Each row is a point. Each copy is the shape, with its points in the same order, stretched, turned, moved and blurred by noise. Some copies are also mirrored. Which?

Shape (6 x 3)
[[  6 -17 -26]
 [-41  -3  10]
 [ -2 -11  31]
 [ -8 -31  -6]
 [-19 -12 -53]
 [ 72  16  41]]
Copy 1 (6 x 3)
[[-25  -7 -13]
 [ -3  42  19]
 [ 32   1 -15]
 [-11  -9   9]
 [-67  19   9]
 [ 57 -42 -95]]
Copy 1 is: only turned
Copy 2 (6 x 3)
[[ 39  44 -14]
 [ -7   0 -51]
 [ 33 -23 -25]
 [ 44  25 -36]
 [ 11  77 -29]
 [ 67 -46  65]]
Copy 2 is: only turned
Copy 3 (6 x 3)
[[-31  26   4]
 [-43 -31   7]
 [-31 -19 -30]
 [-47   7   3]
 [-36  30  39]
 [ 28   2 -73]]
Copy 3 is: only turned

Shape (7 x 4)
[[  5  85 -19  12]
 [  8 -47  -4  21]
 [ 36 -56  17  19]
 [ 30  49  39 -50]
 [-12  46  -4 -15]
 [  3 -68  -2   2]
 [-19 -15  21  39]]
Copy 1 (7 x 4)
[[ -7  73  16 -18]
 [ 13 -26 -23  28]
 [ -6 -24 -28  57]
 [-56  38  42  38]
 [-14  31  24  -9]
 [ 18 -50 -14  24]
 [-26  -7 -50   5]]
Copy 1 is: only turned
Copy 2 (7 x 4)
[[ -2  86   3   8]
 [-26 -29  41  25]
 [-26 -42  29  56]
 [ -8  -6 -64  51]
 [ -1  23 -10   3]
 [-33 -68  26  24]
 [ 23   0  53  22]]
Copy 2 is: only turned
Copy 3 (7 x 4)
[[ 95  48 -37  12]
 [-25   5  14 -47]
 [-63  28  10 -58]
 [ -2  71 -77  59]
 [ 51  19 -43  30]
 [-56 -17  20 -28]
 [ -2 -11 -47 -65]]
Copy 3 is: mirrored
Copy 4 (7 x 4)
[[-66  -1   0 -23]
 [ 36   9 -35  15]
 [ 30  38 -34  19]
 [-45  36  21  32]
 [-29 -10  18  -1]
 [ 49  -1 -32  20]
 [ 18  34 -13 -12]]
Copy 4 is: mirrored

Shape (11 x 6)
[[-12   8  -5 -19   8   7]
 [-25  11  46  -7  -1 -10]
 [ -5 -17  -1 -14  -8  10]
 [  5  10  -9  16  10 -23]
 [ 10  16  -6 -19 -21 -12]
 [ 50 -14   5  56   0 -16]
 [ 51 -58  27  43  10  12]
 [-27  -9 -10 -10 -29   9]
 [-12   3 -13  -9  -2 -45]
 [-27  14  47 -12  11  -3]
 [-16   5 -18   3 -11   2]]
Copy 1 (11 x 6)
[[-11  -5 -21  16   5   2]
 [ 33  -4 -13  58 -14 -40]
 [-30  -8  -6   8  14 -21]
 [ 21  26  23  -1  12  16]
 [-10  -5  16  22  28   8]
 [ 11  19  76 -39  -5 -11]
 [-12 -14  41 -53 -15 -51]
 [-34   6  -9  39  24 -25]
 [ 27  27  10   4  46  12]
 [ 31  -8 -26  57 -21 -31]
 [-18  13  -1  21  10   0]]
Copy 1 is: only turned
Copy 2 (11 x 6)
[[  2   2 -24  13 -21  18]
 [ 29  13 -22 -14  38  23]
 [ -4  -4 -12  11 -15  -8]
 [  1   0  23 -24 -18  13]
 [ 26 -11 -14   2 -29   5]
 [  4 -29  94 -36   4 -12]
 [-28 -48  95 -25  28 -26]
 [ 15  16 -26  18  -8 -15]
 [  9   4 -21 -31 -30   6]
 [ 28  15 -22  -7  40  35]
 [  8  16  -2   8 -20 -10]]
Copy 2 is: mirrored
Copy 3 (11 x 6)
[[  7 -11   0 -33  11   4]
 [ 24  35  21 -12  13  -4]
 [ 12 -20   2  -9   3  13]
 [-21 -15  21  -4  15 -10]
 [-21   0  12 -14 -16  18]
 [-20 -34  17  55  -5 -37]
 [ 29 -53  12  62 -13 -45]
 [  1  -7  -3 -10  16  34]
 [-31  -5  45 -20  10  23]
 [ 32  33  16 -23  16 -12]
 [-11 -13  -4 -12  21  15]]
Copy 3 is: only turned

Shape (11 x 8)
[[-14 -12  33  30 -24  10  19   4]
 [-10  -6 -14   7  51  -6 -13 -59]
 [-24 -40 -43  64   2  19  -9 -19]
 [ 12 -26 -66  -9 -31   1  25   3]
 [-13  43   8   0 -10  41 -15 -19]
 [-27 -19  25 -53  33   2 -18 -18]
 [-21 -22   9 -11 -22  35  56 -10]
 [ 28   7  16  15  27  25  -5  17]
 [ 27   8  26  19 -75  44 -36 -35]
 [ -6  21  20  10  48 -55 -49   7]
 [-37 -61 -32 -14  -9 -28  24 -38]]
Copy 1 (11 x 8)
[[ 29 -36 -64  -3 -23  14 -11  -3]
 [-38  16 -26 -56   9 -54 -44  -9]
 [-24  10 -95 -34 -49 -20  17 -13]
 [  4 -16   5  -2   1 -52  58  51]
 [ 52  49 -33  20  -2 -14 -58   3]
 [-46  -8  31 -19 -30 -46 -46  11]
 [ 52 -57 -14 -34 -35 -32 -15  46]
 [ 12  26   7 -28  -8  35 -20 -29]
 [ 76   7 -65  84 -14 -50  -1 -61]
 [-80  39 -23   1  36  33 -31 -22]
 [-50 -72 -29 -30 -20 -90  25  49]]
Copy 1 is: mirrored
Copy 2 (11 x 8)
[[-34  -7  13  25 -13 -26  -2  11]
 [ 34 -17  35 -38 -10  16 -42  15]
 [  5   5  56  52   6  32 -33  35]
 [ 46   1 -10  41  15   0  20  40]
 [  4 -45  21  14 -29   3  23 -18]
 [ 17   7 -12 -32  -8 -11 -19 -49]
 [ 10  15  -2  20 -47 -50  13  13]
 [-25 -28 -13  -2 -41  37  -5   9]
 [  9 -95   8  61 -39 -14  -5 -26]
 [-30 -28   7 -55  47  34 -17 -16]
 [ 53  22  24  11  20 -38 -30  15]]
Copy 2 is: mirrored
Copy 3 (11 x 8)
[[-14  14  22   0 -20  21   7 -24]
 [-22 -39  16  14 -25  40 -33  54]
 [-53  22 -30 -35 -65  11 -28 -10]
 [-37  41 -48   6  17 -35  -3  -1]
 [ 17 -56  11  23 -34 -27 -22  -2]
 [ -1 -34  58  -9  24  27 -39  23]
 [-29  11  25  16  22   7 -19 -27]
 [-22 -14  37  -3 -38  -7   5  26]
 [ 29  33 -17  56 -51 -33   0 -15]
 [ 15 -52  25 -16 -24  47   5  57]
 [-33  43 -15 -10  40  36 -31   2]]
Copy 3 is: only turned
